Every row gives one point. To make a cloud, some directions were put in groups of two or more. Within a group, all points are equally far from the middle, so they leave a hole (a ring in 2 directions, a hollow ball in 3). The other directions are filled evenly. Then the cloud was stretched, turned, moved and blurred a little. Count the holes, and give their numbers of directions, smallest first.

Cloud (15 x 2):
[[ 56  17]
 [-54  -9]
 [-20 -66]
 [ 75 -32]
 [-21 -65]
 [-52 -26]
 [ 27  34]
 [ 58 -62]
 [ 13 -75]
 [-51   5]
 [ 14  36]
 [ 67   4]
 [ 20  35]
 [ 12  37]
 [-52 -29]]
Holes: 1 (2)

Cloud:
[[ 52 -61  55]
 [-19  46   7]
 [ 14 -49  -1]
 [  1 -72 -43]
 [ 13  26 -25]
 [-89  46  -5]
 [-11 -26 -12]
 [ -2   4  39]
 [ 52  11  48]
 [ 10   6 -15]
 [ 30  20 -18]
 [ 58  37  42]
 [ 35 -29 -50]
 [-79 -42   6]
 [ 83 -83  45]
 [-18 -69  45]
 [ 53 -15  41]
 [ 55 -83  33]
 [-29 -83  33]
 [-74  29   7]
 [  6 -18  74]
 [ 36   0  17]]
Holes: 0

Cloud:
[[ 40 -32  44  49  43 -48]
 [ 72 -29 -63   8 -17 -25]
 [-38 -30 -67  40 -31 -71]
 [ 29  39  20 -11  54 -66]
 [-27 -37  57  51   2 -52]
 [-37 -64 -41   4  31 -37]
 [ 12 -26  61   8  17 -82]
 [ 76  33  34  -9  10   7]
 [ 74 -29 -46  25 -29 -39]
 [ 65 -33   5  73  14 -19]
 [ 90   2 -13   2 -10 -26]
 [ -2 -84 -20 -10 -55  18]
 [-58  18   3 -47  42  27]
 [ 15 -32 -66  50 -60 -58]
 [ 22 -24   2 -79 -36  36]
 [-35  29 -38 -64   7 -41]
 [ -1 -81 -34   9 -50  44]
 [ 21  12  42 -13  22 -95]
 [ 43 -10   3  25  54 -68]
 [ 81 -32  30   9 -25  -8]
 [ 22  29  42 -17 -44  49]
 [-11  -8  47  81  25 -22]
 [-32 -18 -41  58  -2 -86]
 [ -4  23 -57   0  21  62]
 [-73  -3  44   5   7  13]
 [ 28 -62 -78 -20 -37  -6]
 [-12  -3  10   0   6  95]
 [ 12 -43 -47  17  57 -39]
 [-27 -13  32  59 -42 -69]
 [-28 -51 -23 -60  -3 -37]
 [-52  14  -7 -78 -22   8]
 [-20  26 -60 -62 -41   1]
 [ -2   3  42 -54  55  51]
 [ 35 -15  33 -54  30  67]
 [-15 -65 -42  39  30  50]
 [ -8 -14 -41  59 -61 -73]
 [-52  15 -13 -78  10 -11]
 [  8 -19  36 -75 -41  -1]
 [ -1  40 -39  38 -65 -29]
 [-50 -31  32  23 -59  -8]
 [ 25 -30  31  79  34 -39]
 [-29 -21  27 -77  34 -13]
 [-61   6 -42 -33 -50  21]
 [  3 -35  42  26 -20 -89]
 [-38 -77   3 -19 -26 -25]
 [-31  26  21  49 -53 -57]
 [ 85   1 -31   4   9 -21]
 [ 56  33 -49 -22  17  12]
 [ 76   6  52 -17   8  21]
 [-27 -12  29  25 -72  17]
 [ 54 -23 -66 -14 -36 -46]
 [-40 -24  -5  -1 -65  49]]
Holes: 3 (2, 2, 2)

Cloud (73 x 8):
[[-46 -13  29 -15 -46  27  55  59]
 [-13 -21  41 -25 -47  19  41  46]
 [ 29  -2  41   4   8  26 -15  39]
 [-17 -40  -2  27  16 -37  -4  -8]
 [ -2   7 -69  -3   0 -19 -14   4]
 [  4  24  -6 -42  -9 -25  24  -4]
 [-20 -23 -39  25 -20  13 -37  42]
 [-22   0  -6  48 -19  11 -17  64]
 [-51  15 -31  23 -14  41  14  38]
 [-29 -22   1  30 -23   6 -49  27]
 [  8 -10 -11  13  -6  57  29  13]
 [-21 -44  -2 -62   4 -44 -12  28]
 [-67 -20 -20 -15  16  43  12  21]
 [-47   1 -31  18  41   6  20  57]
 [  7  29 -12  38   1 -43  -2  12]
 [-51 -24 -45 -42 -32 -14 -14 -12]
 [  9  18  35  25   4  33 -10   5]
 [  2  15 -27  27  48 -14 -10 -30]
 [-65  17  23   7 -40  12 -18   9]
 [  1  13 -39  26   3 -42 -41  -1]
 [-17 -18  19 -33 -46  14  17 -18]
 [-52 -19  -4  47   3  38  15  43]
 [-12  40   8  14  -8 -54   4  20]
 [  0  14   3  35  47 -12   9 -25]
 [ 12  15 -33  25  21 -33 -27 -19]
 [-15 -34   1 -65  29  -8  13   1]
 [-37  -1  31 -25  15 -12  56 -16]
 [-17 -10 -54 -25 -34  10 -19  43]
 [-42 -29   8  36  41   8  -8  33]
 [-48  41  -3 -28 -22  36  -8   8]
 [-21  16 -12  40  17  23 -25  51]
 [-14  22 -40  44  -8 -30 -11  -3]
 [-47 -17  34  -9  21  -4 -21  42]
 [-95  30  36   9  -9  20  13   3]
 [-45 -23   1  53 -12  33   7  25]
 [-66  11  43  -5   0   9  20  56]
 [-51   6 -43  38 -29  23  -7   3]
 [ -4  34  -5  40  38  33  45  57]
 [  6   3   8 -46  33   1  56  35]
 [-70  -2 -38 -30  27  30 -14  10]
 [-60  55   2 -15 -10  42  21   4]
 [ -9  25 -54  23 -21  12   2 -22]
 [-21 -15  33 -22 -41  36  54  35]
 [ 28 -43 -10  23 -15  13  -9  12]
 [-48  43   9  58  16  21  -8  17]
 [-69 -16   6 -34  19  -7  37 -10]
 [-53 -10 -13  40  34  19   1  46]
 [  2  20  -6  17  52  14 -43 -13]
 [-11  28  23 -32 -15  45   8  -9]
 [  4 -42   3 -57   0 -29  36  41]
 [  6  17 -28  34 -12  23 -35  21]
 [-29 -20  38 -21 -29  30  -9  -6]
 [-49  16  -1 -20  32 -25 -53   1]
 [-29 -31  29  11  37  -9 -18  41]
 [-59 -12  15  56  38   3  22  33]
 [  0  -1  42  32  -9  34   4   2]
 [ -2 -13   1 -63  -6  54 -23 -23]
 [-29  56  13   3 -51  -2  15 -18]
 [-26  11 -43  45 -23 -16  -5  15]
 [-22   4  32 -26 -29  43   6 -31]
 [ 30 -14  21  23  16 -39  21  23]
 [  6  13 -51  16  35 -28 -19   4]
 [-31 -34  13  24  48  -5 -13   0]
 [  5   2  -3 -68  34  33 -12   6]
 [-38 -36   3 -51  18 -38 -25   4]
 [-42 -26 -25 -18 -44  15  17  32]
 [-40  25 -29  19  39  12  34  55]
 [  9  17 -29 -24  -9  -8  49   7]
 [ 21   2 -15   6   0  55  24  35]
 [  6 -16  31 -56  33   4  24  38]
 [ 13  22 -16  28 -21 -27 -32   9]
 [ -9  34  15 -36  15  22 -37  13]
 [-12  20 -26 -40  12  59  -8 -10]]
Holes: 3 (2, 2, 2)

Cloud, 88 rows:
[[-94  48   7 -15  10   8  -3   6   6]
 [-43  31  -3  -9 -17 -45  10  22 -13]
 [-15  -4 -49  12 -19  34  63 -20   6]
 [-41  51  -4  61 -19  37  18  23 -31]
 [-46  12  32  24 -44 -14 -23  25  95]
 [  4 -27 -51 -26 -18  42 -17  38  14]
 [-17 -13  -9  25   7 -11 -37  40 -25]
 [ 14  16 -12 -34   3 -15  22 -17  87]
 [ 17  40 -46  -9  33 -11  -2  33  27]
 [-53  -1  12 -34 -61   9  38   1  29]
 [-13  45 -39 -16 -21   8   1   0  28]
 [-10  14  16  38   2 -34 -22  48  75]
 [-80  23   9  -1 -28 -35  12 -13  52]
 [ 17  17 -30  -3  41  19  10  39  72]
 [ -5 -15  24  -6 -69   5 -29  36   7]
 [-27 -42  -8   6 -42  19  27 -26 -19]
 [ 25  47 -22   1  15 -37   9   9  31]
 [ 36  11 -44 -40 -50  -4  39  23  20]
 [-57  33  -6  18  14  27  31   3 -42]
 [ 28  24  -1  15 -19   3 -14 -20  32]
 [-70 -10 -15 -18 -53 -16 -46  22  43]
 [-16  20  -3  24 -57   0  46  39  52]
 [-46  49  -8 -19 -31   2  19  10  89]
 [ 33  37   3 -39  14  -1  -7  37 -29]
 [-17  25  -9 -32   5  45  19 -23 -30]
 [-24  -6  22 -36  -2 -23 -77  16  44]
 [-70 -11  31 -12   5 -30  -9  36  60]
 [ 42 -53 -39   2 -50   2 -15   0  13]
 [-33  24  16 -13  16  63  -2   0  -7]
 [ -8  45 -27 -29   5 -36 -19   6  73]
 [-28  45  34  21   2 -28 -23   9  22]
 [-44  34  28   3  59  22  13   9  43]
 [-47 -15 -42  18 -17  24  10 -15  18]
 [ -1  -7 -30   0   5  48  45 -11 -17]
 [-52 -14 -21  10 -17 -65  29  -4  67]
 [-20   1   9 -26  25  35  -8 -20 -28]
 [-61   8  25  36 -34  -8  34 -36  69]
 [-54  21  17  31   7  66  21 -34  -1]
 [ -3  21  15  38  -3  -6 -36   4   7]
 [ 27 -17  16  32 -12 -15  38  -8  16]
 [-38   6  -2  22 -33   8  -5  18 -66]
 [-32  27 -23   0 -27 -34 -40  34  22]
 [ 45   5 -33 -34 -42  13   0 -28  -7]
 [  5  43 -16 -39   9 -35 -50   6  -6]
 [-40  -7 -43  10   8 -27  15  41  31]
 [ 12  16 -28  -8 -12 -72 -11  35  31]
 [-21  13  41 -26   3  12 -12  12  71]
 [-18 -21 -30 -36  15 -18 -37  -7  55]
 [-45 -27   4   7  -7 -28 -28 -39  51]
 [ 10  46 -12 -26  -2 -61  23  -6 -17]
 [-14 -35 -32 -10  -9  29 -20  -8 -48]
 [ 33   8  11  33   4 -23  16   9  56]
 [ -2 -22 -26 -14  15  39  -2   0 -42]
 [-29   0   5   4 -43 -16   0  21 -48]
 [-56 -25 -19  -4 -26 -38 -22   4  48]
 [-27  20 -45  29   2 -33  38  -5 -32]
 [ 32  -5  -2 -20 -26  31 -51  23 -28]
 [-56  -2  26  -6   3  29 -71   1  -3]
 [-23 -17  13  -2   4  38 -16   6 -53]
 [-20  17 -56  -1  41  10 -12 -13 -22]
 [ -6  35   8 -42 -33 -51 -12  34  82]
 [ 53  26 -21  36  -7  44  50 -25   8]
 [-66  -7 -24 -39  -8 -68 -36   5  32]
 [-46   6  32  23   7 -10   0  21  10]
 [-51 -23 -22   3 -25   1 -55  11  69]
 [-47  12 -56  29  -4  32  -4 -40  24]
 [ 24 -22  -3   7  36  -1  35 -13 -28]
 [ 29  33 -31 -26  14   1 -28   2 -30]
 [-25  -8  14  17 -21 -43 -23 -20  37]
 [-11 -34 -41  30 -12  21  -9  35  -3]
 [ 18  43  -1   9  14 -12 -45  16 -17]
 [-80   7  28 -22   7   6  10  28  66]
 [-33  -9 -20  31  30 -11  48  66  28]
 [ 20  17 -30 -16 -25  22  33 -34  48]
 [  9 -15 -76  41  10  20  58  -3  20]
 [-47  40 -42  11   8 -13 -51  14  48]
 [-35 -35  11  -6   5 -17 -12  -8  72]
 [  2  31 -16  36 -27 -19 -25  28  82]
 [-19 -18  24  -7  10 -34  60   8  47]
 [-73  16   3  -5 -47 -26 -15  25  60]
 [ -7  15 -45 -32  30  -1 -27  40  45]
 [-19   4 -40 -16 -54 -27 -38  26  40]
 [-68  18  19  -4 -33  52  17 -13   2]
 [-47   0  -9  35   2 -66 -13 -10  74]
 [ 20 -25 -37  -3 -41 -45 -26   6  32]
 [-60   5 -40  -3  19 -41  18 -32  24]
 [ 32 -16   1 -44 -33 -55 -21  17  65]
 [-12   4 -43  23 -42 -32 -10  19  52]]
Holes: 1 (4)

Cloud (98 x 9):
[[ 31 -26  -3  22  14  -8  76 -68  10]
 [ 34 -19 -95 -28 -13  12   5 -13  20]
 [ 55 -35 -46 -42  31   2  -2 -30 -61]
 [ 32  21   9  45  27 -31   1 -52 -14]
 [ 46   2  72 -35 -31  -6  20 -13  -7]
 [-10  14 -12  22  11 -47 -13  14  67]
 [  5  21 -19 -19 -18 -23  78  10  -2]
 [  7  15  16  34 -10  34  70   3  67]
 [ 69 -25  22 -62 -20 -33  20 -25 -29]
 [ 69  24  44  26   5 -57   7  -3  13]
 [ 79  44  -3  12  41  15 -15   9  11]
 [ 52  23  26  45  12 -58  40 -12  -4]
 [ 57 -52  12 -31   4 -14 -19 -63  11]
 [ 20 -27  40  28  49  28  48 -22 -43]
 [ 71  21   2  20 -18 -50  36  -8  48]
 [ 49  24  11  31 -15  -1  24 -20  81]
 [ 82 -50  10  25   2   5  24 -34  35]
 [-40   2  -5 -49  56  35   6  -5  10]
 [-19  -1 -46 -26  11  55  76  -8  25]
 [ 50   4 -40 -16 -30 -11  35  15 -59]
 [ -4   5  -1 -24  46  50   1 -78 -14]
 [-13  -2 -19 -15 -47 -13   4  23 -62]
 [-32  10 -12 -20 -21 -16 -35 -16 -53]
 [-23  28  28  44 -13   8 -16  -2 -45]
 [-54  17  14 -37  28 -25   6   5 -15]
 [-21  -1 -50 -32 -28  -2  29  21  50]
 [ 30 -27  43 -55 -14 -32  30   0 -45]
 [ 69 -13 -42  35  18  35  37 -57  27]
 [  6 -44  19  12  28  37  74 -23  46]
 [ 16 -63   0 -33   3 -20  14  22 -57]
 [ 68 -24  12  45  26  -6  12 -49 -25]
 [-43  -6  -5 -13  45  33 -22  29 -33]
 [ 39 -27   0  15  27  37  70 -28  72]
 [-40 -13  -6 -13  73  43  25 -17  12]
 [-40   5 -38  13 -41 -12  36  -6  40]
 [ 55 -18  53 -24   1  35  23 -36 -66]
 [-13 -27  56 -46  -4  11  31 -37  18]
 [-29  12  15  53  45  39   7  25 -26]
 [ 31 -65  14  -7  -2  39 -25 -32 -25]
 [ 17   0   1   6 -43  53  10   5  51]
 [ 20 -40 -48  37  39  48   8 -20 -39]
 [ 10  48 -14   5  20 -49  14   0  62]
 [ -1  -2 -11  22 -24 -38  35  39  62]
 [ 21  -4  -5   2 -40  57  14   3  53]
 [ 34 -38   0  33 -36  39  34  12  43]
 [ 10  -9 -75 -23 -34   2  -2  16  38]
 [ 32 -66   6 -29 -50  -4   0 -11   1]
 [ -5  35 -18  40  54  -6  57  29  -8]
 [-10  28  21  32 -25 -39   7  41 -45]
 [-43  17  34   6 -36  25  16   1 -13]
 [-11 -11  51 -19  14  10  34 -52 -52]
 [ 34 -40  21  33  33  25  38 -38 -56]
 [  7  37 -28  43 -13  57 -12   3 -25]
 [-28  28  13 -39  32 -20  -7  22  23]
 [ 56  -4  19  66  25   4   8 -23 -37]
 [-26  39 -21  -5   1  -1  -1  53  38]
 [ 65 -23  43 -42   5  -3  21 -73 -26]
 [-18  30  14  28 -17  -3 -17  -5  62]
 [ 55  -9  41 -53  32  47  37 -29 -11]
 [ 28 -18 -53 -48  13  13  14 -27 -72]
 [  6 -47 -29   0 -43   0  24 -36 -48]
 [-17  46 -41  -3  50  32 -39  -7  16]
 [ 47  34 -11  30   7  18  63  45 -22]
 [ -4  33   8  28 -14  18  55 -23  73]
 [-14  36   0  39  22 -54  45  -5   9]
 [-56  33  -6  -8  22 -27 -17  24  17]
 [ 30 -51  17 -27 -56  19  -2 -13   2]
 [-13  16  -2  46 -22 -30 -43  18 -19]
 [ 48   9  -5   2  81  26  23 -49  21]
 [ -9 -13 -41  53 -14  -4  44 -42   8]
 [ 27 -23  11  54  14  11 -38 -13  -8]
 [-42  29  37  -6  12 -40   4  13  21]
 [-35  24 -16  61  12  46  43   5  43]
 [  3  23 -45 -26 -14 -22  64 -20  22]
 [-44 -11  38 -14 -18  -5 -32   0 -16]
 [ 22 -41 -31  18  27  34  11 -76 -11]
 [ 70 -31 -47   6  19  48  34 -64  16]
 [  2 -20 -11 -35  68   7   8  -3  39]
 [-14  50 -28 -24  22  60 -14 -23  25]
 [ 56  41   2   1  37 -44  -6   7 -42]
 [ 77 -22  -8  37 -23  14  58 -38 -17]
 [ 54  27 -31  37   4 -55 -17  -6 -10]
 [-22 -65 -25   7 -25  29  13 -39  -4]
 [ 72 -24  -6   3  57 -14  35  14  -6]
 [ 47 -23 -16  17 -25  25  62 -56 -29]
 [ 54  31  30  35 -21  38  38  15 -37]
 [-40 -16 -22  13  49 -12  -6  38   9]
 [ 31  22 -19 -22  69  36 -25 -49   3]
 [-28 -64   8  -6   2  47   4 -29   2]
 [ 48   5 -64  37  -3 -27 -20  32   6]
 [ 62 -39  17 -52  -6 -35  14 -19 -59]
 [ -5 -52 -31  33 -20  48  22 -15  38]
 [ -1  13 -45  18  27 -33  -4  19  70]
 [ 51 -24 -48  -8 -18  60  16 -60  17]
 [ -3  70  -5  -3  46  37  26 -11  27]
 [-35  28 -80  30   9   8  26  25  24]
 [ 39 -40 -41  -9  13  32  43  22  53]
 [ 21 -51   1 -31  24  -9  17  23 -66]]
Holes: 3 (2, 3, 4)

Cloud (106 x 9):
[[ 58   1 -12   9 -10 -53   3  34 -39]
 [ 21   3 -22 -16  31  18 -16  30 -12]
 [ -9   5  10  19 -48 -40  32 -51  16]
 [-17  -5  62  25 -36 -19 -26  15 -11]
 [ -6  -3   8 -43  -5  16  44 -59 -48]
 [-32  33 -17   9 -56 -27  35 -21  46]
 [ 33 -11 -11  -6  73 -26 -23  26   9]
 [ 22  13 -38   6 -51 -66  13 -18  29]
 [ 25 -19 -13  16 -69 -14  -9  34 -20]
 [ -8   9  14  15  10 -10  11  85 -42]
 [ 34   7 -18 -73  47 -58  39 -12 -34]
 [-14 -11  -6  35   4   7  -2  30 -52]
 [ 33 -28 -28 -33  23  17   2  19  -8]
 [-13  -9 -17 -24   0  36  44 -77   5]
 [-26  39 -27 -13   2 -27  28  23 -17]
 [ 60  14 -12  -8 -25  14 -25   8  35]
 [ 31  39   1 -20  -2   6  19 -12  56]
 [ 35 -29 -28   1  23  -6  -4  13  32]
 [-51 -10 -20  39  36  -7   7  16 -25]
 [ 25  -5 -13  11  10  -7  41  66 -40]
 [-49  11 -11 -33  57   4  25 -41 -26]
 [-55 -18  -8  -6 -21 -35 -21  14 -16]
 [  0 -15 -39 -47  21  -8  42  35 -12]
 [-19 -31  40 -36 -14  35  54  28 -24]
 [ 37  51  31 -15  -2 -30  15  34 -50]
 [ 55  23 -14 -22 -16   0 -14  46 -45]
 [ 41  73  -3 -30  25 -11  15   2   1]
 [-33  -2  16   7 -34  21  24 -40 -39]
 [ 45 -31  -8  11   0  -9  31  58 -21]
 [-43 -21  28 -12 -24   7  29 -46 -22]
 [  1 -19  12 -66 -36 -34  46 -23 -27]
 [ 26  10 -14  15  22 -55  16 -17 -34]
 [  2  26 -16 -50 -59   1  47 -29 -12]
 [ -7 -14   5   7 -95 -18   2  16  -2]
 [ -8  43   0  29 -20  40  57  15 -17]
 [ -1 -13 -10 -32  16 -68  18  -4  34]
 [-40 -16   0   9  17 -64  13 -29  -2]
 [-12 -13  18 -35 -17 -68  29  15   6]
 [ -9   9  13  25  47   4   5   8  11]
 [-24 -23  14  -2 -27  31  13 -29 -32]
 [ 20  11 -49  12  41 -34 -12 -48  42]
 [ 36   6  -6 -16 -38 -35  19  41  45]
 [ 14   2 -22 -37 -69 -24  -9 -27 -16]
 [-21  -1   0 -34 -14  -5 -32  28 -29]
 [ 33  24 -42   8   2 -64  15   6  25]
 [ -9  43 -12 -43 -38 -44  25 -12  -8]
 [ 29   6 -11 -31 -11 -19   2  72 -41]
 [ -5  -1  37 -12   0 -18  32 -45   5]
 [ -3 -47 -28 -33 -31 -29  53  -3 -62]
 [ 42  15  -9 -14  13  -4  49   3 -43]
 [-32  11  30  -8 -13 -43  40  24 -25]
 [ 62  -6   6 -58 -45 -38   8 -17 -18]
 [-23  13 -41   8 -31  -7 -18  18 -46]
 [ 19  14  -1  36  35   6  -4  25  -7]
 [ 51  18  20 -15  19 -22   0 -18  69]
 [-45   7 -18  18 -39  32  -5 -29  21]
 [  4  26  47   8 -30 -12 -17 -37 -12]
 [ -6  17 -29 -23 -15 -72 -25 -20  -1]
 [-47 -49 -15  -9  -7  37   2 -29  -5]
 [ -2 -39 -28 -22  48  11  25 -70  31]
 [-29  -4  -3   5  21  -1   4  59 -46]
 [ 43  17 -11 -48 -18 -27  57 -17 -42]
 [ 18  35  -9  12   9 -59 -48  16 -12]
 [ -1  10 -26 -15 -25  21  22 -13  44]
 [-10  10  21 -50 -10 -36  12  50 -25]
 [ 10 -12  -7 -47  -4 -76  32 -18 -47]
 [ 80  32  20  -7  -8 -29  27  14 -33]
 [ 50  15  18  17  35 -63 -35  -4  22]
 [-67  -9 -33  40 -13  -8  -9  23 -23]
 [ 49   9   9  44  -9 -59 -10  14  50]
 [-25  25  -9  57 -31  -7 -23  19 -36]
 [ 17 -23 -31  -2  -3  -8  34  71 -28]
 [-14 -36 -37   7  69 -21  29 -51  21]
 [ 66 -15 -18 -20 -10 -21  23  23 -14]
 [ 17 -21 -23 -26 -46  -2  -5  -3 -39]
 [  7 -30  61   3 -26  -4  17   8 -29]
 [ 31 -10  18 -65 -23 -26   9  22 -75]
 [ 33 -13 -57 -23   5 -63  30 -27 -17]
 [  3 -51 -22 -24  -7 -61   5 -38  19]
 [-51  49 -20  42 -35  17   0  16   7]
 [-52 -53 -14  37  -4   9 -17  11   4]
 [ -1 -40  11 -29 -20  -3  19 -61 -13]
 [-16 -35  21  48 -51  24  -5  19  18]
 [ 20  50 -30  13  41   0  10 -36 -28]
 [ -6 -13 -20 -45  11  -5  89 -40  -9]
 [ 46  10   1  -1 -34  10 -23  47 -44]
 [  5  19   0  22 -35  50  22  53   8]
 [ 12 -20 -20  14 -24   5  -8  75  -2]
 [  2 -32 -10 -29 -46 -45   3 -36 -40]
 [-34 -23   3  10 -42  -3  41   2 -75]
 [  4  41   0   2 -15  29 -15  12 -44]
 [ 53  33  15 -35  32 -72 -17  25 -38]
 [-46   0  35  -5 -36  21  42  38 -45]
 [ 44  46   5  17  -9 -33 -67  35 -32]
 [ 31  61  -2   7 -28 -56 -16  61 -13]
 [-14 -45  -8 -25 -26 -51  29  18  34]
 [  3 -18   9 -52 -34 -46  -7  45  -6]
 [ 23  13  30 -19   8   9   9 -56  35]
 [-14 -24 -32  14  23  33  62   8  17]
 [ 44  -7   7 -60 -39 -46 -14 -10  21]
 [ 30  -7  -2 -37 -52 -51  31 -14 -37]
 [-40 -29  -8  -1 -21  46  21 -25 -31]
 [  9 -25   9 -73 -23 -63  20  -6 -33]
 [-30   5 -46   3  -8  20  25  30   9]
 [ 55  20 -34  31  -3 -38  29  -5   3]
 [ 40  -7 -45  26 -24 -10  27  18  13]]
Holes: 1 (6)
